Each row is a point. Each copy is the shape, with its points in the same order, turned, moved and blurred by noise. Say if it was mirrored as well.

Shape (8 x 3)
[[ 0.31  0.06 -0.32]
 [ 0.10  0.28  0.05]
 [-0.20 -0.14  0.14]
 [ 0.43 -0.31  0.15]
 [-0.48  0.24 -0.57]
 [ 0.15 -0.30  0.10]
 [-0.63  0.61  0.39]
 [ 0.60  0.15 -0.27]]
Copy 1 (8 x 3)
[[-0.43  0.28 -0.01]
 [-0.34 -0.13 -0.32]
 [ 0.03 -0.27 -0.04]
 [-0.39 -0.20  0.35]
 [ 0.22  0.34 -0.53]
 [-0.19 -0.28  0.31]
 [ 0.23 -0.70 -0.80]
 [-0.71  0.16 -0.04]]
Copy 1 is: only turned
Copy 2 (8 x 3)
[[-0.11  0.21 -0.22]
 [-0.02  0.11  0.24]
 [ 0.27 -0.27  0.07]
 [-0.33 -0.36 -0.15]
 [ 0.70  0.40 -0.11]
 [-0.06 -0.36 -0.15]
 [ 0.60  0.03  0.84]
 [-0.39  0.30 -0.18]]
Copy 2 is: mirrored
Copy 3 (8 x 3)
[[-0.18  0.21  0.28]
 [-0.16 -0.26  0.21]
 [ 0.22 -0.06 -0.15]
 [ 0.32  0.15  0.43]
 [-0.57  0.13 -0.44]
 [ 0.30  0.14  0.15]
 [-0.19 -0.83 -0.46]
 [-0.27  0.14  0.62]]
Copy 3 is: only turned
Copy 4 (8 x 3)
[[ 0.52  0.25 -0.19]
 [ 0.39 -0.13  0.14]
 [-0.17 -0.03  0.08]
 [ 0.18 -0.26 -0.49]
 [ 0.09  0.69  0.43]
 [-0.02 -0.08 -0.35]
 [ 0.09 -0.30  0.96]
 [ 0.65  0.16 -0.37]]
Copy 4 is: only turned

Shape (8 x 4)
[[ 0.38  0.31 -0.02  0.19]
 [ 0.35 -0.04  0.27 -0.11]
 [ 0.37  0.33  0.85  0.38]
 [-0.45 -0.19 -0.25 -0.67]
 [-0.04  0.50  0.29 -0.43]
 [-0.04  0.20  0.44  0.25]
 [ 0.46 -0.35  0.05  0.12]
 [-0.39 -0.10  0.35 -0.05]]
Copy 1 (8 x 4)
[[ 0.34 -0.25 -0.29  0.03]
 [-0.11 -0.58 -0.10 -0.10]
 [ 0.32 -0.75  0.19  0.64]
 [-0.46  0.07  0.06 -0.82]
 [ 0.26 -0.33  0.34 -0.40]
 [ 0.04 -0.19  0.22  0.22]
 [-0.16 -0.44 -0.58  0.10]
 [-0.45 -0.10  0.30 -0.15]]
Copy 1 is: only turned
Copy 2 (8 x 4)
[[ 0.04 -0.56 -0.07  0.18]
 [ 0.06 -0.26 -0.44 -0.06]
 [-0.07 -0.52 -0.82  0.63]
 [ 0.46  0.54  0.16 -0.28]
 [ 0.68 -0.12 -0.30  0.24]
 [-0.02 -0.15 -0.38  0.52]
 [-0.38 -0.30 -0.30 -0.23]
 [ 0.08  0.33 -0.27  0.32]]
Copy 2 is: mirrored
Copy 3 (8 x 4)
[[ 0.15  0.18 -0.43  0.14]
 [ 0.36  0.21 -0.05 -0.16]
 [ 0.64  0.51  0.11  0.55]
 [-0.14 -0.71  0.18 -0.55]
 [ 0.55 -0.46 -0.07  0.11]
 [ 0.20  0.13  0.15  0.38]
 [ 0.05  0.48 -0.11 -0.32]
 [ 0.02 -0.16  0.46  0.05]]
Copy 3 is: mirrored

Shape (9 x 4)
[[ 0.01  0.39 -0.38 -0.58]
 [ 0.01  0.16 -0.73 -0.16]
 [ 0.10  0.34 -0.63 -0.73]
 [-0.39 -0.03  0.31  0.35]
 [-0.32 -0.24  0.16 -0.31]
 [-0.06 -0.32  0.23  0.22]
 [-0.07  0.20  0.39  0.30]
 [ 0.24 -0.16  0.37  0.26]
 [ 0.23  0.55  0.07 -0.24]]
Copy 1 (9 x 4)
[[ 0.11 -0.69  0.23 -0.62]
 [ 0.33 -0.56  0.57 -0.43]
 [ 0.31 -0.89  0.29 -0.67]
 [-0.39  0.18  0.16  0.10]
 [-0.17 -0.47 -0.12  0.18]
 [ 0.00  0.17 -0.09  0.20]
 [-0.39  0.26 -0.01 -0.20]
 [ 0.09  0.37 -0.29 -0.01]
 [-0.04 -0.32 -0.04 -0.77]]
Copy 1 is: mirrored
Copy 2 (9 x 4)
[[-0.46  0.53 -0.12  0.33]
 [-0.45  0.42 -0.36 -0.15]
 [-0.68  0.59 -0.35  0.31]
 [ 0.24 -0.21  0.49 -0.22]
 [-0.39 -0.18  0.39  0.09]
 [ 0.07 -0.44  0.16 -0.10]
 [ 0.46 -0.08  0.27  0.07]
 [ 0.30 -0.48  0.02  0.14]
 [ 0.09  0.37 -0.06  0.51]]
Copy 2 is: mirrored

Shape (10 x 6)
[[-0.27 -0.72  0.18 -0.26  0.34  0.13]
 [-0.63 -0.29  0.47 -0.31  0.59 -0.07]
 [ 0.07  0.01 -0.49 -0.34 -0.01  0.02]
 [ 0.44 -0.07 -0.08  0.41 -0.31 -0.69]
 [ 0.81  0.32 -0.11  0.21  0.07 -0.33]
 [ 0.47  0.46 -0.06  0.67 -0.28 -0.40]
 [-0.07  0.07 -0.53 -0.13 -0.10  0.12]
 [ 0.40  0.17  0.37  0.08 -0.36 -0.14]
 [-0.12 -0.27 -0.16  0.04  0.33  0.38]
 [-0.31 -0.34  0.14 -0.29  0.45 -0.11]]
Copy 1 (10 x 6)
[[-0.01 -0.61 -0.19  0.55  0.01 -0.42]
 [ 0.00 -0.29 -0.08  0.72 -0.74 -0.58]
 [-0.22 -0.31 -0.07  0.10 -0.22  0.44]
 [ 0.25  0.21  0.67 -0.02  0.42  0.34]
 [-0.19 -0.01  0.62 -0.57  0.03  0.19]
 [ 0.17  0.53  0.47 -0.37  0.25  0.25]
 [ 0.02 -0.19 -0.34 -0.08 -0.12  0.46]
 [-0.32  0.40  0.24  0.05  0.23 -0.10]
 [ 0.16 -0.48 -0.37  0.06 -0.21 -0.14]
 [ 0.00 -0.39 -0.09  0.52 -0.43 -0.27]]
Copy 1 is: only turned
Copy 2 (10 x 6)
[[ 0.24  0.02  0.22 -0.12 -0.27  0.97]
 [ 0.12 -0.26 -0.08  0.31 -0.03  0.97]
 [-0.17  0.23  0.49 -0.27  0.02 -0.05]
 [ 0.10  0.95 -0.27 -0.06 -0.22 -0.34]
 [-0.12  0.54 -0.38 -0.53  0.26 -0.31]
 [ 0.34  0.68 -0.34 -0.10  0.17 -0.62]
 [-0.04  0.18  0.59 -0.26  0.06 -0.01]
 [ 0.24  0.18 -0.41 -0.20 -0.36 -0.32]
 [ 0.32  0.05  0.32 -0.43  0.18  0.56]
 [-0.07 -0.07  0.05  0.00 -0.04  0.73]]
Copy 2 is: only turned
Copy 3 (10 x 6)
[[-0.17  0.05 -0.54  0.49  0.48  0.09]
 [ 0.09 -0.33 -0.42  0.18  0.81 -0.22]
 [ 0.21 -0.02 -0.37  0.00 -0.37  0.36]
 [-0.73 -0.23  0.15 -0.21 -0.63 -0.04]
 [-0.21  0.14  0.12 -0.28 -0.79 -0.45]
 [-0.44  0.00  0.58 -0.57 -0.63 -0.12]
 [ 0.16  0.07 -0.19 -0.16 -0.27  0.51]
 [-0.17 -0.13  0.45  0.17 -0.40 -0.17]
 [ 0.04  0.40 -0.32  0.06  0.25  0.18]
 [-0.01 -0.16 -0.51  0.16  0.38 -0.11]]
Copy 3 is: only turned
Copy 4 (10 x 6)
[[-0.35  0.15  0.03 -0.46  0.05 -0.48]
 [-0.45  0.17 -0.54 -0.14  0.04 -0.50]
 [ 0.43 -0.50 -0.21 -0.57  0.15  0.07]
 [ 0.04 -0.26  0.07 -0.13 -0.38  0.86]
 [ 0.12 -0.86  0.10  0.15 -0.23  0.60]
 [ 0.46 -0.40  0.09  0.34 -0.35  0.84]
 [ 0.57 -0.37 -0.14 -0.44  0.19  0.14]
 [ 0.00 -0.31  0.12  0.15  0.21  0.54]
 [ 0.28 -0.15  0.09 -0.32 -0.04 -0.43]
 [-0.27  0.00 -0.30 -0.25  0.01 -0.31]]
Copy 4 is: mirrored

Shape (14 x 8)
[[ 0.00  0.38 -0.60 -0.01 -0.82 -0.20  0.44  0.11]
 [ 0.03  0.18  0.14 -0.05 -0.14 -0.14 -0.25 -0.88]
 [ 0.16  0.39  0.38  0.09 -0.06 -0.03 -0.34  0.33]
 [-0.35 -0.91  0.54 -0.26 -0.28 -0.22 -0.16  0.04]
 [ 0.17  0.26 -0.49 -0.21 -0.17 -0.22 -0.18  0.11]
 [ 0.19 -0.01  0.55  0.10 -0.02 -0.21 -0.13 -0.43]
 [-0.11  0.19 -0.12  0.03 -0.17 -0.07 -0.31  0.22]
 [-0.01  0.24 -0.78  0.41  0.14 -0.06 -0.15  0.16]
 [-0.08  0.37  0.48  0.05  0.01  0.79  0.38  0.03]
 [ 0.12 -0.35  0.29 -0.29  0.21 -0.25  0.04  0.29]
 [-0.18  0.19 -0.21  1.57  0.11 -0.15 -0.28 -0.33]
 [ 0.11  0.31  0.60 -0.23 -0.36  0.10  0.26 -0.44]
 [ 0.23 -0.61  0.03 -0.11  0.03  0.55 -0.20  0.34]
 [-0.17  0.30  0.10 -0.28 -0.05 -0.19 -0.08  0.00]]
Copy 1 (14 x 8)
[[-0.51  0.06  0.66  0.61  0.09 -0.09 -0.41 -0.22]
 [-0.04 -0.18 -0.46 -0.05  0.40  0.55 -0.21 -0.02]
 [ 0.08  0.55 -0.49  0.28  0.10 -0.30  0.09 -0.28]
 [ 0.46  0.22  0.12  0.02 -0.30  0.41  0.79  0.36]
 [ 0.07  0.19  0.16  0.07 -0.11 -0.11 -0.46 -0.46]
 [-0.12  0.16 -0.57 -0.09  0.19  0.26  0.23  0.10]
 [ 0.23  0.17 -0.06  0.32 -0.03 -0.19 -0.08 -0.37]
 [ 0.00 -0.35  0.07  0.04 -0.05 -0.58 -0.25 -0.72]
 [ 0.13  0.20 -0.33  0.38  0.56 -0.71 -0.04  0.62]
 [ 0.15  0.44 -0.08 -0.22 -0.45 -0.14  0.19  0.19]
 [-0.41 -0.86 -0.64  0.29  0.33 -0.49  0.60 -0.90]
 [-0.21  0.36 -0.33  0.25  0.44  0.19 -0.14  0.52]
 [ 0.56  0.33  0.27 -0.35  0.22 -0.48  0.41  0.08]
 [ 0.18  0.21 -0.24  0.31 -0.15  0.02 -0.28  0.01]]
Copy 1 is: mirrored
Copy 2 (14 x 8)
[[-0.63  0.18  0.40  0.25  0.87 -0.18 -0.42 -0.16]
 [ 0.40  0.23 -0.37  0.40  0.17  0.03  0.28 -0.27]
 [-0.16 -0.34  0.09  0.11 -0.29  0.26 -0.35 -0.29]
 [-0.17 -0.72  0.56  0.41 -0.04  0.19  0.96  0.01]
 [-0.23 -0.08  0.01  0.23  0.44  0.13 -0.41  0.28]
 [ 0.12 -0.17 -0.10  0.19 -0.19 -0.09  0.35 -0.29]
 [-0.04 -0.27  0.28  0.23  0.14  0.28 -0.26 -0.02]
 [ 0.26 -0.08  0.32  0.00  0.42 -0.04 -0.72  0.45]
 [ 0.04  0.27  0.46 -0.56 -0.16  0.62 -0.01 -0.69]
 [-0.39 -0.40  0.22 -0.11 -0.21  0.25  0.40  0.25]
 [ 1.08 -0.27  0.44  0.11  0.10 -0.91 -0.61 -0.26]
 [-0.19  0.24 -0.06  0.06 -0.04  0.19  0.32 -0.73]
 [ 0.05 -0.78  0.29 -0.42  0.29  0.61  0.17  0.11]
 [-0.23  0.01  0.14  0.40 -0.13  0.32 -0.01  0.00]]
Copy 2 is: mirrored
Copy 3 (14 x 8)
[[-0.20  0.85  0.34 -0.70 -0.45 -0.05  0.35 -0.11]
 [ 0.44  0.14  0.57  0.46 -0.23 -0.11  0.28  0.29]
 [-0.42  0.18  0.02  0.27 -0.17  0.37 -0.20  0.24]
 [-0.53  0.07 -0.11  0.59 -0.04 -1.05  0.07  0.03]
 [-0.06  0.36  0.40 -0.33 -0.41 -0.05 -0.33  0.08]
 [-0.11 -0.11  0.32  0.52  0.02 -0.07  0.27  0.36]
 [-0.15  0.43  0.06  0.02 -0.19  0.02 -0.26  0.00]
 [ 0.26  0.36  0.13 -0.54  0.12  0.18 -0.44 -0.25]
 [-0.04 -0.15 -0.63  0.09 -0.45  0.38  0.52  0.07]
 [-0.48 -0.27 -0.04  0.01 -0.08 -0.48 -0.20  0.36]
 [ 0.45  0.47  0.21  0.12  1.13  0.52  0.09 -0.42]
 [-0.10  0.08  0.14  0.33 -0.51  0.03  0.69  0.45]
 [-0.35 -0.41 -0.23  0.16 -0.32 -0.36 -0.24 -0.50]
 [-0.07  0.33  0.02  0.06 -0.36 -0.13 -0.11  0.44]]
Copy 3 is: mirrored

Shape (15 x 9)
[[ 0.61  0.01  0.14 -0.41  0.00 -0.42  0.09 -0.05 -0.33]
 [-0.19  0.22  0.48  0.25 -0.33 -0.09  0.00 -0.42  0.27]
 [ 0.10 -0.57  0.03  0.56  0.28 -0.48  0.28  0.40 -0.40]
 [-0.42 -0.08 -0.49 -0.33 -0.20  0.71 -0.03  0.24  0.10]
 [ 0.55  0.56  0.47  0.47  0.24  0.49  0.02  0.03 -0.24]
 [ 0.57  0.16 -0.15 -0.34 -0.14 -0.25 -0.52  0.21 -0.29]
 [ 0.03 -0.56  0.55  0.30 -0.09 -0.49 -0.34 -0.32  0.10]
 [-0.47  0.04  0.37  0.20 -0.30  0.54 -0.41 -0.13  0.02]
 [ 0.23  0.14  0.56  0.69 -0.22 -0.32 -0.01 -0.25  0.63]
 [-0.10 -0.31  0.46  0.20 -0.09 -0.12  0.10  0.25  0.01]
 [-0.36  0.25 -0.10  0.55  0.14 -0.11  0.24  0.19 -0.44]
 [ 0.46  0.17 -0.29  0.33  0.45 -0.20 -0.63 -0.07 -0.13]
 [ 0.18  0.25 -0.39  0.09  0.60 -0.07 -0.27  0.53 -0.14]
 [ 0.48  0.40 -0.19  0.22 -0.14  0.04 -0.50  0.43  0.30]
 [-0.35  0.59  0.13 -0.45  0.46  0.44 -0.33  0.11 -0.16]]
Copy 1 (15 x 9)
[[-0.23  0.24  0.58  0.05 -0.15  0.39  0.30 -0.30  0.02]
 [ 0.18 -0.36 -0.10 -0.25 -0.23 -0.06 -0.47 -0.18 -0.30]
 [-0.06  0.75 -0.16  0.70  0.24  0.39 -0.28 -0.21 -0.17]
 [ 0.08  0.16 -0.14  0.23 -0.09 -1.08  0.29  0.31  0.28]
 [ 0.39 -0.05  0.52  0.04  0.04  0.35 -0.62  0.40  0.50]
 [-0.15  0.16  0.24 -0.05 -0.15  0.35  0.64  0.29  0.01]
 [ 0.21  0.01 -0.33  0.28 -0.54  0.41 -0.19 -0.32 -0.56]
 [ 0.68 -0.16 -0.15  0.02 -0.30 -0.44 -0.26  0.37 -0.24]
 [-0.11 -0.24 -0.41 -0.30 -0.36  0.38 -0.79 -0.13 -0.15]
 [ 0.22  0.46 -0.09  0.11 -0.20 -0.02 -0.33 -0.13 -0.22]
 [ 0.24  0.16 -0.13  0.38  0.76 -0.09 -0.27  0.01 -0.02]
 [ 0.07 -0.23 -0.21  0.40  0.04  0.64  0.35  0.29  0.39]
 [ 0.11  0.33 -0.19  0.27  0.33  0.28  0.37  0.25  0.66]
 [-0.14  0.09 -0.27 -0.32 -0.12  0.30  0.09  0.64  0.39]
 [ 0.84 -0.11  0.18 -0.16  0.11 -0.34  0.39  0.01  0.56]]
Copy 1 is: only turned
Copy 2 (15 x 9)
[[ 0.20  0.40 -0.19  0.40  0.18  0.25  0.58  0.22  0.18]
 [ 0.08 -0.07  0.41 -0.08 -0.26 -0.56 -0.01  0.19  0.24]
 [ 0.31  0.31 -0.50 -0.42 -0.17  0.14  0.33 -0.87 -0.03]
 [ 0.20 -0.98  0.12  0.02  0.34  0.47 -0.19  0.10 -0.34]
 [ 0.19 -0.02  0.10  0.27 -0.86  0.40  0.00  0.03  0.72]
 [ 0.10  0.20 -0.47  0.58  0.40  0.22  0.00  0.19  0.27]
 [-0.17  0.05 -0.20 -0.01 -0.08 -0.73  0.38 -0.31  0.18]
 [ 0.00 -0.59  0.48  0.25 -0.21 -0.24 -0.36 -0.18  0.12]
 [ 0.35  0.04 -0.05 -0.32 -0.50 -0.80  0.02  0.16  0.52]
 [ 0.40 -0.12 -0.03  0.04 -0.21 -0.24  0.21 -0.39 -0.03]
 [ 0.14  0.31  0.30 -0.39 -0.25  0.34 -0.30 -0.36 -0.12]
 [-0.45  0.15 -0.65  0.11 -0.21  0.25 -0.21  0.05  0.35]
 [ 0.05  0.03 -0.68  0.15 -0.28  0.68 -0.30 -0.01 -0.15]
 [ 0.35 -0.18 -0.65  0.25 -0.06  0.13 -0.51  0.31  0.39]
 [-0.16 -0.30  0.20  0.64 -0.45  0.45 -0.24  0.31 -0.46]]
Copy 2 is: only turned
Copy 3 (15 x 9)
[[-0.19  0.38  0.09  0.16  0.15 -0.58  0.00  0.14 -0.48]
 [ 0.08 -0.33 -0.08 -0.05  0.44 -0.02  0.56  0.39  0.29]
 [ 0.44 -0.39  0.01 -0.16  0.53 -0.54 -0.18 -0.72 -0.47]
 [ 0.11 -0.05  0.01 -0.55 -0.52  0.57 -0.09 -0.17  0.16]
 [-0.07 -0.30 -0.64  0.48 -0.01 -0.47 -0.34  0.08  0.38]
 [ 0.01  0.21 -0.02  0.01 -0.01 -0.27 -0.40  0.49 -0.62]
 [ 0.55 -0.08 -0.07 -0.35  0.87 -0.55  0.16  0.31 -0.06]
 [ 0.15 -0.48 -0.24 -0.51  0.11  0.03 -0.05  0.42  0.55]
 [ 0.42 -0.25 -0.23  0.48  0.86 -0.13  0.34  0.35  0.28]
 [ 0.18 -0.21  0.06 -0.19  0.60 -0.21 -0.05 -0.18  0.08]
 [-0.03 -0.86 -0.31 -0.10  0.03 -0.20  0.07 -0.41 -0.28]
 [ 0.55 -0.07 -0.67  0.06  0.00 -0.28 -0.40  0.33 -0.63]
 [ 0.12 -0.08 -0.68  0.03  0.01  0.04 -0.58 -0.23 -0.61]
 [ 0.27 -0.13 -0.31  0.44  0.13  0.27 -0.55  0.46 -0.35]
 [-0.49  0.03 -0.83 -0.47 -0.13  0.17 -0.19  0.17  0.01]]
Copy 3 is: only turned
Copy 4 (15 x 9)
[[ 0.14  0.37 -0.31  0.20 -0.20 -0.30 -0.02 -0.30 -0.55]
 [-0.34 -0.09  0.24 -0.48 -0.79  0.18 -0.27 -0.11 -0.08]
 [-0.32 -0.22 -0.36  0.74 -0.61 -0.67  0.06  0.15  0.20]
 [ 0.06 -0.46  0.69 -0.11  0.53 -0.20 -0.35 -0.05  0.29]
 [-0.61  0.71 -0.04  0.29 -0.10  0.53 -0.11 -0.02  0.09]
 [-0.17  0.14 -0.30  0.13  0.32 -0.31 -0.29 -0.16 -0.72]
 [-0.40  0.01  0.17 -0.03 -0.92 -0.49 -0.34  0.37 -0.50]
 [-0.58 -0.05  0.68 -0.18 -0.22  0.02 -0.73 -0.06  0.10]
 [-0.70 -0.05  0.02 -0.24 -0.91  0.36  0.20  0.26 -0.34]
 [-0.45 -0.14  0.35  0.24 -0.58 -0.35 -0.08 -0.17 -0.16]
 [-0.48 -0.16 -0.31  0.14 -0.28 -0.19 -0.32 -0.22  0.64]
 [-0.47  0.23 -0.51 -0.06  0.16 -0.24 -0.26  0.54 -0.19]
 [-0.51  0.14 -0.39  0.12  0.43 -0.46  0.10  0.09  0.10]
 [-0.67 -0.17 -0.11  0.04  0.37  0.14  0.03  0.10 -0.52]
 [-0.44  0.56  0.30 -0.43  0.47 -0.33 -0.39 -0.40  0.22]]
Copy 4 is: only turned

Shape (15 x 9)
[[-0.24  0.04 -0.16 -0.06  0.14 -0.31  0.31 -0.25 -0.80]
 [ 0.31 -0.27  0.35 -0.05  0.06 -0.10 -0.34  0.27  0.22]
 [ 0.19  0.34 -0.07  0.22 -0.15 -0.36 -0.46  0.35  0.27]
 [-0.24  0.26  0.08 -0.17  0.08 -0.47 -0.15  0.99 -0.47]
 [ 0.20 -0.25 -0.09  0.25 -0.22 -0.24  0.36 -0.48  0.21]
 [-0.42  0.20 -0.70 -0.36  0.41 -0.48  0.35 -0.17 -0.42]
 [-0.42  0.53 -0.05 -0.48  0.21  0.00  0.23 -0.05 -0.30]
 [ 0.38  0.07  0.12  0.12  0.18  0.06  0.17 -0.06  0.03]
 [ 0.09 -0.34  0.45 -0.23 -0.45  0.23 -0.64  1.11  0.32]
 [-0.58 -0.32  0.25  0.02  0.10 -0.05 -0.32  0.83  0.34]
 [-0.13 -0.18  0.40  0.44 -0.23  0.29 -0.32  0.78  0.20]
 [-0.54  0.54 -0.18 -0.07  0.13 -0.43  0.50  0.03 -0.31]
 [ 0.08 -0.07 -0.10 -0.04 -0.52 -0.23  0.43 -0.27  0.14]
 [-0.19 -0.24  0.07  0.19 -0.40  0.37 -0.75  0.58  0.13]
 [ 0.13  0.00 -0.49  0.08  0.00  0.08  0.42  0.25  0.02]]
Copy 1 (15 x 9)
[[ 0.11  0.42  0.14  0.46 -0.50 -0.04 -0.60  0.01 -0.37]
 [ 0.02 -0.13 -0.18 -0.49  0.31 -0.08 -0.01 -0.29  0.21]
 [ 0.01 -0.16  0.33 -0.31  0.44  0.26  0.28 -0.22 -0.28]
 [-0.27  0.15  0.60 -0.29  0.24  0.50 -0.80 -0.56 -0.01]
 [ 0.67 -0.28 -0.21 -0.12 -0.31 -0.28 -0.05  0.09 -0.48]
 [ 0.56  0.44  0.03  0.47 -0.28  0.72 -0.59  0.01 -0.52]
 [ 0.41  0.57  0.37  0.32 -0.38  0.39 -0.20 -0.21  0.19]
 [ 0.10 -0.01 -0.12 -0.35 -0.41  0.05  0.11  0.01 -0.07]
 [ 0.01 -0.17  0.44 -0.89  0.80 -0.11 -0.38 -0.27  0.70]
 [ 0.07 -0.54  0.18 -0.13  0.45  0.31 -0.51 -0.44  0.67]
 [-0.16 -0.63  0.39 -0.47  0.27 -0.08 -0.19 -0.08  0.52]
 [ 0.36  0.10  0.49  0.42 -0.52  0.50 -0.37 -0.38 -0.30]
 [ 0.83 -0.07  0.27 -0.24 -0.29 -0.29 -0.14 -0.11 -0.37]
 [-0.01 -0.31  0.40 -0.33  0.66 -0.06 -0.17  0.22  0.48]
 [ 0.39 -0.11  0.14 -0.38 -0.32  0.38 -0.43  0.28 -0.17]]
Copy 1 is: mirrored
Copy 2 (15 x 9)
[[ 0.28 -0.18  0.30  0.06 -0.01 -0.30 -0.30 -0.62  0.49]
 [-0.35  0.24 -0.20 -0.32  0.07 -0.02 -0.37  0.37 -0.07]
 [-0.03  0.46 -0.19  0.29 -0.04 -0.50 -0.01  0.45 -0.11]
 [-0.44  0.03  0.43  0.47 -0.25 -0.67 -0.65  0.29  0.17]
 [ 0.26 -0.08 -0.16 -0.45  0.34 -0.11  0.48 -0.09  0.19]
 [ 0.61 -0.60  0.06  0.39  0.22 -0.50 -0.48 -0.39  0.37]
 [ 0.48 -0.16  0.50  0.41  0.40 -0.10 -0.55 -0.12  0.11]
 [ 0.04  0.10 -0.16 -0.02  0.21  0.13 -0.03  0.22  0.32]
 [-0.65  0.23  0.18 -0.15 -0.44 -0.11 -0.38  0.83 -0.80]
 [-0.78 -0.20  0.04  0.25  0.25 -0.19 -0.38  0.33 -0.61]
 [-0.76  0.21  0.08  0.14 -0.09  0.07  0.05  0.38 -0.46]
 [ 0.28 -0.26  0.51  0.47  0.49 -0.51 -0.15 -0.24  0.34]
 [ 0.44 -0.14  0.24 -0.36  0.21 -0.27  0.31  0.12  0.01]
 [-0.42  0.27 -0.04  0.14 -0.45 -0.03 -0.09  0.18 -0.82]
 [ 0.25 -0.51  0.01  0.16 -0.13 -0.09  0.20  0.24  0.19]]
Copy 2 is: only turned
Copy 3 (15 x 9)
[[ 0.11  0.09  0.21  0.81 -0.09  0.43 -0.46 -0.15  0.13]
 [-0.21  0.00 -0.56 -0.16  0.30  0.12  0.12  0.09  0.20]
 [ 0.08 -0.09 -0.08  0.11  0.47 -0.22  0.44 -0.11  0.24]
 [ 0.61 -0.06  0.06  0.29  0.40  0.29  0.11  0.63  0.65]
 [-0.36 -0.19 -0.33  0.50 -0.22 -0.23 -0.32 -0.47 -0.07]
 [ 0.47 -0.22  0.71  0.56  0.14  0.26 -0.60 -0.21 -0.28]
 [ 0.30  0.28  0.59  0.09 -0.11  0.15 -0.54  0.07  0.09]
 [-0.57 -0.05 -0.03  0.17 -0.02 -0.02 -0.12  0.07  0.13]
 [ 0.43  0.34 -0.99 -0.40  0.39 -0.12  0.51  0.57  0.25]
 [ 0.68 -0.29 -0.53 -0.35 -0.13  0.23  0.22  0.40  0.19]
 [ 0.16  0.12 -0.60 -0.12 -0.24  0.04  0.60  0.40  0.41]
 [ 0.43 -0.24  0.59  0.44 -0.24 -0.06 -0.47  0.03  0.36]
 [-0.07 -0.01 -0.28  0.49 -0.12 -0.53 -0.38 -0.34 -0.02]
 [ 0.38  0.36 -0.67 -0.21  0.04 -0.01  0.73  0.13  0.01]
 [-0.04 -0.17  0.06  0.53 -0.09 -0.22 -0.05  0.33 -0.32]]
Copy 3 is: mirrored
